Each row of a before or after table is a point. The points were changed in one or more steps. Then noise was added and the rows were shuffled. The steps act on how far a point lies along the listed directions, d1 being the first. Write out the steps. A step turns or swaps two directions, mirrors them in a line or flattens them onto one, adds a multiple of one to another, or multiplies one. Angles are multiples of 10 degrees, from the lower direction toward the higher: turns from -170 to 170, lines from 10 to 170 but not 90. Use the fewest steps. Two steps may share a direction if one is a turn and the other turns, adds or multiplies; they go together, in the order done. Otherwise the lowest direction goes first.

Directions:
(1): [-0.57 -0.21  0.03]
(2): [-0.19  0.49 -0.30]
(3): [ 0.08 -0.29 -0.53]
Before, 11 rows:
[[-0.02  0.24  0.25]
 [ 0.02  0.15  0.12]
 [-0.38 -0.74  0.20]
 [ 0.08  0.11 -0.24]
 [-0.21 -0.12 -0.18]
 [ 0.15 -0.05 -0.02]
 [-0.24 -0.78  0.07]
 [-0.34 -0.73 -0.27]
 [-0.53 -0.23 -0.04]
 [-0.50 -0.71 -0.24]
 [-0.61 -0.25  0.08]]
After:
[[ 0.38  0.47 -0.24]
 [-0.15  0.79 -0.13]
 [ 0.36  0.43 -0.10]
 [ 0.03 -0.17 -0.11]
 [ 0.06 -0.23 -0.25]
 [-0.05  0.80 -0.29]
 [ 0.03 -0.11  0.26]
 [ 0.18  0.23  0.13]
 [-0.14 -0.02  0.06]
 [ 0.17  0.88  0.11]
 [ 0.04  0.83  0.17]]
Steps: turn d1 and d2 by 150 degrees; multiply d3 by -1

Directions:
(1): [ 0.23 -0.21 -0.22 -0.14 -0.68 -0.12  0.07  0.59]
(2): [-0.43 -0.12 -0.10 -0.60 -0.06  0.10 -0.63 -0.03]
(3): [ 0.39  0.00 -0.46 -0.28 -0.17 -0.28  0.08 -0.66]
(4): [-0.47 -0.11 -0.11 -0.34 -0.06  0.30  0.73 -0.08]
Before:
[[ 0.43 -0.11 -0.28 -0.39 -0.35 -0.22 -0.28 -0.12]
 [-0.64  0.00 -0.21 -0.21 -0.25  0.27  0.09  0.45]
 [ 0.08  0.01 -0.06  0.11  0.11  0.06 -0.81  0.02]
 [-0.05 -0.10  0.08  0.43 -0.22  0.11  0.29  0.24]
 [-0.72 -0.36  0.05 -0.52 -0.25  0.02 -0.53  0.55]
 [ 0.41 -0.17  0.20  0.33 -0.17 -0.11  0.62  0.33]
 [ 0.29  0.14 -0.21  0.06  0.15 -0.09  1.00 -0.58]
 [-0.10 -0.13  0.29 -0.24 -0.39  0.05 -0.56  0.80]]
After:
[[-0.04 -0.01  0.08  0.28  0.17 -0.05 -0.24 -0.39]
 [-0.04  0.06  0.29  0.06  0.68 -0.02 -0.24 -0.67]
 [-0.09 -0.09  0.17  0.01  0.07  0.30  0.72  0.14]
 [ 0.74 -0.12 -0.02  0.60 -0.35 -0.54  0.25  0.40]
 [ 0.55  0.26 -0.43  0.42 -0.25 -0.41  0.09 -0.18]
 [-0.45  0.04 -0.30 -0.78  0.31  0.13  0.17 -0.77]
 [ 0.60  0.19  0.45  0.68  0.04 -0.18  0.10  0.35]
 [-0.07 -0.10  0.09  0.28 -0.18  0.23 -0.04  0.65]]
Steps: turn d1 and d2 by -120 degrees; swap d3 and d4

Directions:
(1): [ 0.30 -0.62 -0.15 -0.41 -0.06  0.00 -0.17 -0.50 -0.70  0.15 -0.11  0.08]
(2): [ 0.30  0.11 -0.58  0.06  0.22  0.57  0.27 -0.56  0.43  0.05 -0.12 -0.28]
(3): [ 0.27  0.61 -0.41 -0.62 -0.22 -0.28 -0.26  0.04  0.14  0.31  0.25  0.32]
(4): [ 0.06 -0.16 -0.16  0.13  0.32 -0.90 -0.20 -0.28  0.38 -0.10 -0.46 -0.10]
(5): [ 0.32 -0.01  0.55 -0.06 -0.10  0.29 -0.32  0.11  0.29  0.63 -0.62  0.01]
(6): [ 0.66  0.47  0.27  0.09 -0.21 -0.13  0.45 -0.07 -0.32 -0.49 -0.36  0.06]
Before (10 x 12):
[[-0.12  0.15  0.13  0.01  0.02 -0.23 -0.09  0.06  0.16 -0.12  0.00  0.16]
 [-0.02  0.10  0.12  0.18  0.19 -0.76  0.25  0.13  0.23 -0.37 -0.10 -0.08]
 [-0.12  0.05  0.24  0.03 -0.23  0.50  0.56  0.29 -0.58 -0.42  0.38 -0.18]
 [-0.57 -0.29  0.82  0.82  0.21 -0.41 -0.49  0.86  0.88  0.38 -0.31 -0.33]
 [-0.57 -0.47 -0.13  0.14  0.51  0.13 -0.04  0.25  0.26  0.03  0.15 -0.15]
 [ 0.01  0.11 -0.21 -0.42  0.10  0.15 -0.40 -0.03  0.06  0.55  0.06  0.12]
 [ 0.13 -0.04 -0.29 -0.40 -0.11 -0.39 -0.40  0.07 -0.09  0.62  0.11  0.15]
 [ 0.06 -0.30 -0.08 -0.21 -0.11 -0.20  0.16 -0.37 -0.69  0.01 -0.24  0.02]
 [ 0.09 -0.41 -0.27  0.51  0.51  0.01 -0.26 -0.42  0.54  0.16 -0.54 -0.48]
 [-0.17  0.05 -0.10  0.13  0.26 -0.01  0.52  0.01 -0.01 -0.26  0.41 -0.02]]
After, 10 rows:
[[ 0.08 -0.13  0.73 -0.04 -0.17 -0.52 -0.08  0.39 -0.28  0.15 -0.26  0.15]
 [-0.19 -0.09 -0.15 -0.09 -0.16 -0.11  0.28 -0.18 -0.75 -0.24  0.15  0.11]
 [-0.92 -0.10  1.28  0.69 -0.18 -0.01 -0.40  1.57  0.31  0.29  0.34 -0.06]
 [-0.14  0.10 -0.43 -0.26 -0.16 -0.47 -0.19  0.27 -0.19  0.25  0.65  0.22]
 [-0.07 -0.40 -0.54  0.75  0.72 -0.71 -0.21 -0.45  0.82 -0.30 -0.54 -0.52]
 [-0.47 -0.70  0.04  0.02  0.42  0.28 -0.26  0.16  0.19  0.29 -0.07 -0.19]
 [-0.31  0.37 -0.52 -0.26  0.22 -0.14 -0.18 -0.06  0.28  0.07  0.37  0.02]
 [ 0.33 -0.27  0.21 -0.12  0.25  0.19  0.10 -0.27  0.05  0.36 -0.31 -0.03]
 [-0.16  0.04  0.39 -0.14 -0.11 -0.02 -0.14  0.13 -0.04  0.02  0.02  0.25]
 [ 0.30 -0.10  0.28 -0.13 -0.18  0.89  0.42 -0.07 -0.45  0.11 -0.10 -0.29]]
Steps: mirror d1 and d5 in the line at 150 degrees; multiply d2 by 2; turn d2 and d4 by 40 degrees

Directions:
(1): [-0.70  0.54  0.37 -0.02  0.10  0.13 -0.76 -0.15 -0.31  0.47  0.07 -0.01
 -0.25 -0.02 -0.24 -0.36  0.31  0.05]
(2): [-0.50 -0.04 -0.79  0.58 -0.22 -0.23  0.05  0.20 -0.51  0.02 -0.11  0.55
 -0.08  0.14  0.10  0.20  0.13 -0.43]
(3): [-0.26 -0.76  0.56  0.14 -0.63 -0.08 -0.10  0.46 -0.04  0.01  0.03  0.12
 -0.07  0.22  0.32  0.03  0.36  0.55]
(4): [-0.27 -0.22 -0.14 -0.74  0.20  0.44  0.42  0.41 -0.35 -0.14 -0.25  0.39
 -0.43 -0.04 -0.25 -0.47 -0.31  0.17]
(5): [-0.04  0.04 -0.19  0.36 -0.05  0.01  0.42  0.31  0.25  1.03 -0.07 -0.22
  0.27  0.31 -0.37 -0.24 -0.37  0.32]
(6): [ 0.38 -0.52  0.15 -0.22 -0.09  0.09 -0.50  0.42 -0.36  0.35  0.39 -0.08
  0.10 -0.14 -0.42  0.24 -0.28 -0.73]
Before (9 x 18):
[[-0.21 -0.50 -0.30  0.52 -0.47 -0.38  0.11  0.53 -0.07  0.03  0.17  0.21
   0.09  0.45  0.12  0.31  0.23  0.11]
 [-0.16 -0.07  0.31 -0.34 -0.11  0.08  0.01  0.22 -0.08  0.31 -0.05  0.09
   0.08  0.19 -0.19 -0.14  0.10  0.11]
 [-0.96 -0.08 -0.10  0.24 -0.01  0.27 -0.28  0.26 -0.46 -0.07 -0.08  0.50
  -0.50  0.15 -0.06 -0.27  0.23  0.34]
 [-0.47  0.26 -0.21 -0.43  0.18  0.51 -0.06  0.38 -0.36  0.33 -0.01  0.26
  -0.63 -0.10 -0.45 -0.23 -0.15  0.07]
 [-0.24  1.32 -0.33  0.50  0.57 -0.14  0.23 -0.41  0.49  0.99 -0.05 -0.47
   0.20  0.26 -0.27 -0.29 -0.23  0.63]
 [ 0.08 -0.75  0.24  0.23 -0.58  0.06  0.02  0.14  0.03 -0.95 -0.16  0.52
   0.10  0.33  0.64  0.18  0.58  0.59]
 [-0.14 -0.02 -0.17  0.28  0.00 -0.02 -0.22  0.01 -0.03 -0.16 -0.06  0.09
   0.27 -0.19  0.04  0.08  0.49 -0.04]
 [ 0.26  0.87 -0.91  0.29  0.41 -0.18  0.73 -0.48  0.51  0.32 -0.32 -0.23
   0.50  0.43  0.07 -0.02 -0.50 -0.12]
 [ 0.17  0.67 -0.37  0.18  0.14 -0.07  0.88 -0.04  0.46  0.56 -0.51 -0.10
   0.22  0.44  0.18 -0.38 -0.26  0.24]]
After (9 x 18):
[[-0.55  0.30 -0.25 -0.43  0.18  0.49 -0.05  0.31 -0.33  0.21 -0.05  0.31
  -0.69 -0.06 -0.35 -0.20 -0.07  0.09]
 [ 0.34 -1.10  0.27  0.20 -0.65  0.14 -0.21  0.53 -0.17 -0.37  0.09  0.40
   0.25  0.36  0.23  0.27  0.28  0.16]
 [ 0.29  0.13 -0.55  0.12 -0.04 -0.12  0.24  0.32 -0.25  0.46 -0.16  0.19
   0.12  0.21 -0.02  0.04 -0.31 -0.81]
 [-0.20  0.77 -0.59  0.45  0.37 -0.19 -0.46 -0.08 -0.34  0.73  0.30 -0.08
   0.09  0.03 -0.38  0.22 -0.22 -0.54]
 [ 0.12 -0.19  0.19  0.01  0.06  0.10 -0.34  0.08  0.11  0.06  0.08 -0.16
   0.36 -0.27 -0.14  0.07  0.32 -0.05]
 [ 0.60  0.34 -0.74 -0.01  0.34 -0.11  0.11 -0.17  0.03  0.28  0.08 -0.20
   0.45  0.19 -0.19  0.31 -0.62 -0.94]
 [ 0.44 -0.66  0.56 -0.17 -0.28 -0.11 -0.14  0.42  0.31  0.04  0.42 -0.33
   0.18  0.22 -0.09  0.23  0.02  0.29]
 [-0.36  0.06  0.12 -0.17 -0.12  0.00  0.12  0.08 -0.12  0.15 -0.17  0.25
   0.00  0.27 -0.03 -0.15  0.22  0.18]
 [-0.49 -0.43  0.34 -0.16  0.02  0.45 -0.65  0.49 -0.53  0.20  0.23  0.24
  -0.35  0.02 -0.40 -0.18 -0.04  0.03]]
Steps: turn d2 and d6 by 130 degrees; add 0.5 times d4 to d2; multiply d5 by 0.4

Directions:
(1): [-0.35 -0.28 -0.41 -0.33 -0.44  0.09 -0.49 -0.44  0.18  0.10  0.65 -0.46
  0.39  0.30 -0.48 -0.33 -0.12 -0.43 -0.05  0.32  0.00  0.00  0.00  0.16
  0.61  0.57  0.12 -0.10 -0.63 -0.23  0.10  0.20]
(2): [ 0.12 -0.03  0.00 -0.48 -0.23 -0.40  0.06 -0.27  0.04  0.05  0.37  0.61
 -0.60 -0.17  0.29 -0.03 -0.06  0.10  0.34 -0.06 -0.13  1.06 -0.15 -0.26
  0.41 -0.33  0.26 -0.59 -0.30 -0.21 -0.18 -0.46]
(3): [ 0.04  0.00 -0.11 -0.28  0.63  0.24 -0.73 -0.09  0.02  0.61 -0.45  0.11
 -0.35 -0.08  0.13  0.32  0.14  0.02  0.26  0.18 -0.07  0.03  0.40 -0.08
  0.04  0.83  0.34 -0.56  0.63 -0.30  0.18  0.28]
Before, 10 rows:
[[ 0.17  0.14 -0.01  0.18 -0.24 -0.20  0.22 -0.16 -0.09 -0.22  0.30  0.22
  -0.34 -0.08  0.04 -0.11 -0.10  0.17  0.13 -0.27  0.14  0.68 -0.27 -0.04
   0.22 -0.70 -0.01 -0.05 -0.46 -0.04 -0.04 -0.35]
 [-0.17 -0.10 -0.32 -0.40  0.25  0.21 -0.71 -0.25  0.24  0.64 -0.04  0.04
  -0.35  0.04  0.14 -0.01  0.05 -0.22  0.01  0.34 -0.20  0.23  0.24  0.00
   0.45  0.88  0.19 -0.67  0.34 -0.76  0.32  0.24]
 [ 0.38 -0.31 -0.15 -0.55  0.00 -0.14 -0.22 -0.20  0.10  0.11 -0.14  0.55
  -0.85 -0.30  0.43  0.06  0.20  0.13  0.74 -0.20 -0.11  0.98  0.14 -0.13
   0.25  0.22  0.36 -0.78  0.02 -0.23  0.01 -0.02]
 [ 0.27  0.41  0.14  0.86 -0.06 -0.06  0.85  0.52 -0.39 -0.77 -0.24  0.17
   0.40  0.04  0.04 -0.18  0.06  0.39 -0.45 -0.43  0.22 -0.88 -0.28  0.26
  -0.61 -0.57 -0.54  0.70  0.32  0.39 -0.13  0.07]
 [ 0.02  0.02 -0.21 -0.10  0.13 -0.19  0.02 -0.06 -0.06  0.21  0.16 -0.05
   0.10  0.02 -0.05 -0.05  0.25 -0.04  0.09  0.06 -0.14  0.22  0.03  0.00
   0.06  0.02  0.20  0.04 -0.03  0.22  0.05 -0.12]
 [ 0.02 -0.35 -0.11  0.14 -0.63 -0.40  0.45 -0.04  0.12 -0.48  0.86  0.22
  -0.18  0.05  0.10 -0.32 -0.15  0.07 -0.13 -0.28  0.18  0.57 -0.44 -0.23
   0.31 -0.62  0.00  0.01 -0.88 -0.03 -0.10 -0.34]
 [-0.33 -0.14  0.00  0.58 -0.40  0.07  0.44  0.00  0.24 -0.36  0.48 -0.66
   0.83  0.04 -0.46 -0.57  0.05 -0.26 -0.65  0.02  0.10 -0.65 -0.31  0.33
  -0.14 -0.06 -0.38  0.77 -0.29  0.38  0.11  0.44]
 [ 0.01  0.17  0.41  0.69 -0.05  0.07  0.79  0.62 -0.05 -0.41 -0.27 -0.34
   0.34  0.29  0.04 -0.13  0.09  0.06 -0.40 -0.24  0.09 -0.81 -0.41  0.22
  -0.74 -0.88 -0.47  1.01  0.18  0.59  0.00 -0.13]
 [-0.22  0.02 -0.21  0.00 -0.10  0.12 -0.37 -0.01  0.09  0.29 -0.23 -0.13
  -0.15  0.09 -0.08  0.16 -0.15  0.03  0.09  0.07 -0.16  0.19  0.24  0.01
  -0.10  0.19  0.16 -0.30  0.31 -0.23 -0.08  0.04]
 [ 0.25 -0.19 -0.04 -0.63  0.19 -0.28 -0.40 -0.03  0.12  0.27 -0.05  0.63
  -0.81 -0.29  0.53  0.24 -0.07  0.12  0.31  0.08  0.07  0.87  0.14 -0.13
   0.33  0.15  0.12 -0.76  0.18 -0.42 -0.06 -0.29]]
After (10 x 32):
[[-0.22 -0.49 -0.33  0.15 -0.92 -0.25  0.22 -0.20  0.21 -0.54  1.26 -0.31
   0.29  0.32 -0.28 -0.63 -0.24 -0.25 -0.26 -0.11  0.24  0.21 -0.42 -0.04
   0.57 -0.33 -0.03  0.18 -1.28 -0.10 -0.06 -0.08]
 [-0.42 -0.22 -0.17  0.50 -0.29  0.22  0.06 -0.10  0.29 -0.11  0.51 -0.92
   0.99  0.13 -0.62 -0.59  0.11 -0.42 -0.64  0.20  0.08 -0.87 -0.20  0.36
  -0.04  0.44 -0.32  0.69 -0.25  0.21  0.26  0.72]
 [ 0.46 -0.26 -0.06 -0.51 -0.16 -0.29  0.09 -0.16  0.09 -0.12 -0.05  0.61
  -0.91 -0.34  0.42  0.00  0.14  0.20  0.74 -0.31 -0.08  1.12 -0.03 -0.17
   0.25 -0.22  0.25 -0.63 -0.18 -0.12 -0.09 -0.22]
 [-0.14  0.07  0.23  0.58  0.04  0.28  0.36  0.48  0.02 -0.22 -0.23 -0.61
   0.51  0.39 -0.18 -0.15  0.12 -0.08 -0.38 -0.10  0.10 -1.07 -0.23  0.33
  -0.63 -0.30 -0.39  0.98  0.28  0.47  0.12  0.15]
 [ 0.02  0.01 -0.14  0.15 -0.49 -0.16  0.17 -0.25 -0.02 -0.27  0.55 -0.08
  -0.08  0.09 -0.22 -0.22 -0.20 -0.04  0.05 -0.10  0.17  0.50 -0.29  0.09
   0.42 -0.55 -0.04  0.11 -0.77 -0.05  0.00 -0.24]
 [ 0.15  0.24  0.03  0.79  0.04  0.07  0.50  0.41 -0.35 -0.61 -0.24 -0.07
   0.56  0.16 -0.09 -0.20  0.11  0.24 -0.49 -0.30  0.19 -1.07 -0.16  0.33
  -0.57 -0.06 -0.48  0.65  0.40  0.26  0.04  0.31]
 [ 0.33 -0.18  0.09 -0.62  0.05 -0.41 -0.09  0.06  0.10  0.10  0.07  0.79
  -0.83 -0.33  0.63  0.17 -0.11  0.15  0.25 -0.03  0.06  0.95  0.03 -0.14
   0.23 -0.22  0.04 -0.68  0.04 -0.33 -0.17 -0.49]
 [ 0.03 -0.02 -0.13 -0.31  0.35  0.04 -0.34 -0.06  0.15  0.55 -0.15  0.46
  -0.65 -0.18  0.46  0.16  0.06  0.06  0.08  0.12 -0.29  0.52  0.18 -0.13
   0.28  0.38  0.17 -0.74  0.45 -0.66  0.18 -0.02]
 [ 0.03  0.06 -0.19 -0.14  0.14 -0.18  0.03 -0.10 -0.03  0.17  0.16 -0.07
   0.07 -0.01 -0.12 -0.03  0.30 -0.08  0.06  0.03 -0.21  0.22  0.00  0.04
   0.04 -0.02  0.19  0.04 -0.04  0.24  0.05 -0.15]
 [-0.09  0.08 -0.10  0.01 -0.08  0.04 -0.24  0.03  0.05  0.30 -0.33  0.04
  -0.25  0.04  0.06  0.26 -0.13  0.15  0.14  0.01 -0.17  0.28  0.22 -0.06
  -0.23 -0.08  0.19 -0.36  0.42 -0.21 -0.11 -0.09]]
Steps: turn d2 and d3 by -20 degrees; add -0.7 times d3 to d1
